Each row is a point. Two turns around zero, p and q, are shown by what they do to some points. Where does a point land after both, in the order given? Backwards means that the second turn is done in reverse. Each puzzle has new turns, and all numbers are rounded.

Turn p:
[-0.06 -0.17 -0.06] => [ 0.01 -0.18  0.05]
[ 0.03 -0.02  0.41] => [0.04 0.23 0.34]
[ 0.34  0.11 -0.41] => [ 0.26 -0.04 -0.48]
[-0.04 -0.12  0.26] => [0.02 0.04 0.29]
[-0.27  0.20 -0.20] => [-0.33 -0.05 -0.20]
Turn q:
[ 0.20  0.22 -0.04] => [0.28 0.11 0.03]
[0.38 0.17 0.00] => [ 0.41 -0.02  0.09]
[-0.40 -0.48  0.29] => [-0.62 -0.26  0.14]
[-0.19  0.08  0.01] => [-0.13  0.16 -0.01]
[-0.13 -0.04 -0.01] => [-0.13  0.02 -0.04]
[ 0.13  0.05 -0.25] => [ 0.19  0.00 -0.21]
Where do these land?
q, then p: [-0.04  0.30  0.02] => [-0.03  0.28 -0.12]
q, then p: [-0.08 -0.01  0.27] => [-0.12  0.10  0.23]
q, then p: [ 0.05 -0.08  0.25] => [0.01 0.04 0.26]
q, then p: [-0.13 -0.38 -0.04] => [-0.14 -0.36  0.11]
q, then p backwards: [ 0.20  0.17 -0.51] => [ 0.47  0.15 -0.30]

Turn p:
[ 0.03 -0.22 -0.24 -0.08] => [-0.16 -0.13 -0.22  0.15]
[-0.40  0.14 -0.01  0.19] => [-0.17  0.40  0.16  0.02]
[ 0.25 -0.26  0.04 -0.37] => [-0.06 -0.48 -0.14 -0.11]
[-0.15 -0.03  0.13  0.35] => [0.01 0.18 0.29 0.22]
[ 0.27  0.38  0.08 -0.09] => [ 0.38  0.04 -0.09 -0.27]
Turn q:
[-0.15 -0.04  0.02  0.45] => [ 0.12  0.22 -0.17  0.37]
[ 0.43  0.08 -0.12 -0.39] => [ 0.12 -0.15  0.14 -0.55]
[ 0.17 -0.09  0.26  0.03] => [ 0.22 -0.18  0.14  0.09]
[-0.21 -0.09 -0.29 -0.22] => [-0.33 -0.04 -0.22 -0.16]
[-0.24  0.14  0.12  0.14] => [-0.12  0.16  0.10  0.25]
Where do these land?
q, then p: [ 0.05 -0.32  0.29 -0.10] => [-0.09 -0.26  0.11  0.33]
p, then q: [ 0.02 -0.30 -0.18  0.13] => [ 0.06  0.15 -0.24  0.24]
q, then p: [-0.20 -0.01  0.02 -0.40] => [-0.40 -0.01  0.19 -0.06]
q, then p: [0.28 0.42 0.06 0.11] => [ 0.36 -0.09  0.10 -0.35]
p, then q: [-0.15  0.22 -0.19  0.25] => [ 0.03  0.36  0.17 -0.07]

Turn p:
[-0.25 -0.10 -0.06  0.07 -0.30 -0.05] => [-0.09 -0.10 -0.19  0.22 -0.23  0.13]
[ 0.43 -0.37 -0.10 -0.27 -0.26 -0.11] => [ 0.24  0.02  0.34 -0.19 -0.52  0.08]
[-0.30  0.24 -0.03  0.01  0.61  0.02] => [-0.10 -0.15 -0.24 -0.14  0.51 -0.38]
[ 0.10  0.21 -0.13 -0.09  0.04  0.14] => [-0.02  0.24 -0.08 -0.18  0.05 -0.03]
[ 0.09 -0.13 -0.04  0.32 -0.23 -0.09] => [ 0.13  0.08  0.08  0.37 -0.15  0.05]
[-0.19  0.41  0.21 -0.06  0.37 -0.12] => [-0.38 -0.05  0.00 -0.11  0.45 -0.21]
[ 0.11 -0.25  0.16  0.04 -0.21  0.21] => [ 0.21 -0.04  0.10  0.04 -0.08  0.36]
Turn q:
[-0.01 -0.21 -0.36  0.21  0.04  0.24] => [ 0.03 -0.22 -0.22  0.42  0.06 -0.06]
[ 0.14 -0.22  0.02 -0.25  0.26  0.34] => [ 0.22 -0.32  0.19  0.08  0.32  0.14]
[ 0.29  0.07  0.39  0.37 -0.32 -0.05] => [-0.11  0.09  0.41  0.04 -0.45 -0.31]
[-0.16  0.30  0.09  0.08  0.12  0.06] => [-0.24  0.20  0.08  0.05  0.05  0.20]
[-0.20 -0.02 -0.03 -0.36 -0.02  0.04] => [ 0.06 -0.13 -0.13 -0.23  0.08  0.27]
[ 0.07  0.17 -0.33  0.08  0.03  0.01] => [ 0.11  0.19 -0.18  0.25 -0.01  0.06]
[-0.14 -0.10  0.22 -0.12 -0.10 -0.64] => [-0.09  0.18 -0.15 -0.59 -0.05 -0.31]
Where do these land?
q, then p: [ 0.04  0.16 -0.01  0.19 -0.01 -0.04] => [-0.16  0.09 -0.05  0.15  0.06  0.01]
q, then p: [-0.24  0.04 -0.17 -0.04  0.41 -0.11] => [ 0.06  0.01 -0.24 -0.15  0.27 -0.34]
p, then q: [ 0.34 -0.04  0.38 -0.51 -0.25  0.09] => [-0.03 -0.39  0.35 -0.28 -0.10  0.48]
q, then p: [ 0.33 -0.34  0.14 -0.44  0.00 -0.26] => [ 0.04 -0.04  0.52 -0.43 -0.19 -0.11]
q, then p backwards: [-0.34 -0.01 -0.17 -0.11  0.10 -0.35] => [-0.22  0.31 -0.18 -0.16  0.11  0.28]
q, then p backwards: [ 0.06  0.05 -0.28  0.17 -0.13  0.24] => [-0.15 -0.15 -0.06  0.28 -0.24 -0.06]
p, then q: [ 0.04  0.18  0.04  0.41 -0.07  0.20] => [-0.13  0.26  0.12  0.37  0.10  0.04]
q, then p: [-0.22 -0.04  0.07  0.33 -0.03  0.22] => [ 0.00 -0.25 -0.23  0.31  0.02  0.06]

Turn p:
[-0.22 -0.07  0.11  0.21 -0.03  0.06] => [-0.15 -0.03  0.08  0.13 -0.25 -0.05]
[-0.24  0.28 -0.16 -0.25  0.42 -0.01] => [-0.25  0.29 -0.27 -0.03  0.28 -0.31]
[ 0.15 -0.16  0.07  0.22  0.02 -0.22] => [ 0.04 -0.22  0.31  0.04  0.05 -0.02]
[ 0.29  0.08 -0.35 -0.08 -0.06  0.27] => [ 0.15 -0.15 -0.38  0.05  0.20  0.25]
[-0.24 -0.06  0.00 -0.02 -0.10 -0.30] => [ 0.13  0.04  0.13 -0.04 -0.15 -0.33]
[ 0.28 -0.56  0.36  0.04 -0.35  0.16] => [ 0.09 -0.32  0.30 -0.33 -0.38  0.47]
[-0.03  0.49 -0.03 -0.13  0.10  0.05] => [ 0.00  0.40 -0.17  0.18  0.23 -0.01]
Turn q:
[ 0.16  0.19 -0.18  0.09 -0.14  0.35] => [ 0.25  0.14 -0.25  0.15  0.19  0.20]
[ 0.20  0.10 -0.32 -0.16 -0.22 -0.06] => [ 0.45 -0.09  0.03  0.07 -0.08  0.07]
[-0.26 -0.42  0.31 -0.14 -0.20 -0.17] => [-0.39 -0.28  0.10 -0.14 -0.37  0.17]
[-0.21 -0.10  0.24 -0.18 -0.21  0.44] => [-0.19  0.00 -0.34 -0.25 -0.06  0.40]
[-0.21 -0.19  0.15 -0.23  0.28 -0.11] => [-0.24 -0.14  0.00 -0.32 -0.11 -0.24]
[ 0.02 -0.14 -0.22  0.37  0.23 -0.23] => [-0.09 -0.01  0.07  0.38 -0.01 -0.39]
[-0.01  0.40 -0.23  0.23  0.10 -0.04] => [ 0.22  0.40  0.05  0.17  0.10 -0.17]
[ 0.30  0.17  0.24  0.02  0.16 -0.17] => [-0.01 -0.01  0.34 -0.07  0.33 -0.04]
Where do these land?
q, then p: [ 0.05  0.27  0.24  0.21 -0.13  0.15] => [-0.29  0.23 -0.14  0.20  0.07  0.11]
q, then p: [-0.15  0.33  0.12 -0.17 -0.03  0.02] => [ 0.08  0.33 -0.14 -0.08  0.13  0.13]
p, then q backwards: [-0.39 -0.51 -0.05  0.14  0.31  0.42] => [-0.43 -0.67  0.24 -0.06  0.10  0.02]
p, then q: [-0.08 -0.33  0.23 -0.29  0.04 -0.31] => [ 0.04 -0.19  0.27 -0.46 -0.10  0.13]
p, then q: [-0.05  0.31 -0.17  0.29  0.17 -0.16] => [-0.22  0.17  0.17  0.28  0.08 -0.27]
q, then p: [ 0.36  0.48 -0.04 -0.02  0.04 -0.13] => [-0.19  0.17  0.26 -0.04  0.41  0.27]
q, then p: [ 0.23 -0.22  0.01 -0.25 -0.23  0.00] => [-0.08 -0.27 -0.05 -0.26 -0.13  0.23]
p, then q: [ 0.32 -0.09 -0.23  0.05 -0.15  0.02] => [-0.01 -0.31 -0.19  0.11  0.20 -0.06]
q, then p: [-0.30 -0.24 -0.10  0.02 -0.02 -0.02] => [ 0.26 -0.07 -0.07  0.08 -0.23 -0.14]

Turn p:
[ 0.22  0.04  0.21  0.64 -0.11  0.15  0.12 -0.13] => [ 0.10  0.45  0.02  0.48  0.09 -0.01 -0.30  0.15]
[-0.32 -0.05 -0.03  0.12 -0.05  0.21 -0.26 -0.22] => [-0.09  0.18  0.24  0.09 -0.01  0.30  0.16 -0.25]
[ 0.03 -0.02 -0.16  0.18 -0.04  0.11 -0.28  0.38] => [-0.20  0.13 -0.10 -0.09 -0.37  0.20 -0.21  0.02]
[-0.19 -0.38  0.12 -0.12  0.23 -0.46 -0.24 -0.22] => [-0.22 -0.34  0.31 -0.02  0.13 -0.24 -0.10 -0.48]
[ 0.15  0.14 -0.19 -0.17  0.26 -0.18 -0.04 -0.03] => [-0.10 -0.32 -0.16 -0.13  0.20  0.08 -0.09  0.05]
[0.05 0.03 0.03 0.19 0.07 0.25 0.36 0.18] => [ 0.01  0.12  0.02  0.19 -0.10 -0.05  0.04  0.45]
[-0.14  0.10 -0.17 -0.24  0.12  0.10 -0.02 -0.28] => [ 0.03 -0.19  0.06 -0.06  0.21  0.24  0.26 -0.05]
[ 0.25  0.02 -0.22 -0.24  0.12  0.34 -0.14  0.07] => [ 0.18 -0.19  0.01 -0.22 -0.11  0.38 -0.09  0.20]
[ 0.12  0.07  0.23 -0.19 -0.10 -0.19 -0.04  0.67] => [-0.10  0.11 -0.21 -0.49 -0.31 -0.38 -0.17  0.15]
[-0.08  0.01  0.09 -0.08 -0.68 -0.31  0.46 -0.11] => [ 0.38  0.15 -0.37  0.20 -0.04 -0.51  0.39 -0.21]
[-0.08  0.05  0.09 -0.09  0.18 -0.03  0.09 -0.31] => [ 0.01 -0.10  0.16  0.05  0.33 -0.01  0.12 -0.01]
Turn q:
[-0.45  0.04  0.01 -0.01  0.05 -0.16 -0.05 -0.17] => [-0.28 -0.02 -0.10  0.02 -0.02  0.13 -0.28 -0.28]
[-0.30  0.20 -0.06 -0.19 -0.23  0.07  0.11 -0.15] => [ 0.03  0.00 -0.27 -0.24 -0.14  0.24 -0.14 -0.20]
[ 0.36 -0.02 -0.23  0.28 -0.07 -0.02 -0.23  0.64] => [ 0.28  0.13 -0.20  0.49  0.14 -0.30  0.12  0.48]
[ 0.37  0.13  0.16  0.02  0.00 -0.17 -0.13  0.52] => [ 0.04  0.08 -0.06  0.15 -0.14 -0.36  0.03  0.56]
[-0.18  0.03 -0.24 -0.30  0.01 -0.10 -0.28 -0.27] => [-0.01 -0.40 -0.19 -0.08  0.05 -0.07 -0.19 -0.31]
[ 0.06 -0.35  0.14 -0.05  0.13  0.20  0.21  0.01] => [-0.05 -0.08  0.31  0.00  0.07  0.28  0.21  0.13]
[ 0.27 -0.08  0.05  0.15  0.18 -0.02  0.46 -0.07] => [-0.15  0.25  0.22 -0.19  0.17  0.00  0.39  0.08]
[-0.38  0.31 -0.07 -0.12  0.08  0.18 -0.31 -0.33] => [ 0.12 -0.12 -0.06 -0.18  0.06  0.05 -0.55 -0.37]
[ 0.24 -0.25  0.25  0.22 -0.14  0.02  0.23 -0.17] => [ 0.00  0.18  0.33  0.03 -0.19  0.05  0.38 -0.08]
Where do these land?
p, then q: [ 0.03 -0.22  0.02  0.05 -0.07  0.15  0.27 -0.27] => [ 0.00  0.28  0.24  0.10 -0.04 -0.15  0.21  0.10]
q, then p backwards: [ 0.00 -0.14 -0.24  0.01  0.53 -0.53  0.36  0.15] => [-0.43  0.47  0.04  0.13  0.47 -0.35  0.18  0.01]
p, then q: [ 0.14 -0.16 -0.39  0.05 -0.20  0.20  0.05  0.52] => [ 0.42  0.00 -0.43  0.24 -0.24  0.16  0.21  0.01]
q, then p: [ 0.18 -0.06 -0.29  0.03  0.01 -0.08  0.02 -0.18] => [ 0.00 -0.27  0.02  0.19  0.19 -0.11  0.02  0.07]
p, then q: [-0.39  0.37 -0.23 -0.30 -0.17 -0.21 -0.06 -0.32] => [-0.17 -0.01  0.06 -0.43  0.45  0.29  0.24 -0.22]
p, then q backwards: [ 0.15  0.44  0.06 -0.29  0.04  0.28 -0.28  0.38] => [-0.06  0.44  0.13 -0.33  0.01  0.22  0.48  0.07]
q, then p: [-0.02 -0.13  0.26  0.23 -0.12 -0.40 -0.05 -0.03] => [-0.10  0.32 -0.14  0.22  0.06 -0.17  0.23 -0.23]
q, then p: [ 0.02  0.07  0.31  0.03 -0.18  0.01  0.03 -0.06] => [ 0.21  0.22 -0.13 -0.11 -0.02 -0.06  0.09 -0.10]
q, then p backwards: [-0.02 -0.17  0.42 -0.14 -0.08  0.17 -0.16 -0.01] => [ 0.06 -0.40 -0.08 -0.02  0.13  0.28 -0.07  0.12]
p, then q: [ 0.04 -0.08 -0.36  0.21  0.25  0.05 -0.17 -0.06] => [ 0.22  0.03  0.17  0.28  0.05  0.28 -0.16 -0.13]
q, then p: [-0.13  0.09  0.43  0.12 -0.01  0.35 -0.02 -0.12] => [ 0.27  0.39  0.08 -0.32  0.10  0.07 -0.11 -0.06]
